Every row gives one point. Any point is a mix of the corners, with weights that add up to 1. It lies inside the corners' shape when no weight is negative. Is each point inside? If not, which corners have a negative weight?

Corners:
(1): [ 24  15 -32]
(2): [-60 -31  -6]
(3): [-20  18  12]
(4): [ 11 -14 -12]
Points:
[  2  -7 -16] => inside
[-8  4  0] => inside
[ 2 -6 -8] => inside
[  5   6 -21] => inside
[-19   0 -13] => outside (4)

Corners:
(1): [-13   1  21  12   8  10 -25 -13]
(2): [-17  16 -27  28 -29  50  40  -2]
(3): [ -8   2  -2 -32   8  18 -11  -6]
(4): [-20  -9  16  27  56 -21  -7  -8]
(5): [ 37  24  20 -24  22  19 -30  -6]
(6): [ 10 -16  13   6  32 -14 -48  19]
(7): [-20 -16  47  30  35 -24   2   7]
(8): [  1  43 -60 -14 -47  25  28 -12]
(9): [ 19 -23  -1   9 -12  20 -11 -18]
Points:
[  3  -4  10  -1  35 -15 -20   1] => outside (1, 2)
[ 0  4  2 -6  3 16 -7 -2] => outside (4)
[ 21   4 -12 -35  -9  21 -34  -8] => outside (2, 4, 7)
[-11  -7  11  19  38 -11 -11  -5] => inside
[-13   1 -14  17 -18  25  24   4] => outside (1, 4, 5)
[ 18   4  24 -12  32   4 -39  -7] => outside (2, 7, 8)

Corners:
(1): [  1  36   7  59  41 -53  24  32 -22 -42 -35  12]
(2): [-34 -27  -9  -1  30  50  26   1  28   3  20 -23]
(3): [ 18 -51 -31  14 -22  14 -26 -20  15  21  38 -28]
(4): [-27 -20 -42  -9  -4 -40  40   2  31   0  20  46]
(5): [-28  15 -11  37 -34  25   9 -29  -1  14  41 -29]
(6): [ 42 -12  -7 -22 -33   0 -30  36  28  34  12  40]
(7): [ 13  -5 -11  56 -13 -18 -28 -28   9 -23 -34  38]
(8): [ 21 -23  35  10 -38 -25 -23 -13  21 -47 -37  -5]
(9): [  7   7  -3  50 -48  12  25   8 -29 -43 -43  40]
(10): [ 26  24   8 -13  30  -6 -20 -38 -14 -23 -27  -1]
(11): [-13   7 -15  30 -27 -32 -58  -2 -16  27 -21  24]
(12): [-41  28 -31 -16 -50 -30 -50  -4  40 -43  26   1]
(13): [-27  22  14   1  -5 -20 -23  45 -22  -2  60   3]
Points:
[  7 -13 -17  25  -3 -12  -6  -2   6   2  -8  31] => outside (5, 8, 12)
[ -8   6  -3  16  -8 -23  -5  10   3 -19   4  10] => inside
[  8  -2  -8  10  -1 -18 -11   3   4 -11  -4  11] => outside (5)
[ -8  17 -13  25 -12 -18 -13  -5 -10 -20   0  11] => outside (2, 6, 8)
[  5  -1  -8  19 -19   3 -22 -17   5  -7  -2  -8] => outside (4, 13)
[ -8   2  -5  17 -27  -9 -27  20   3  -5  17  -8] => outside (4, 7, 10)
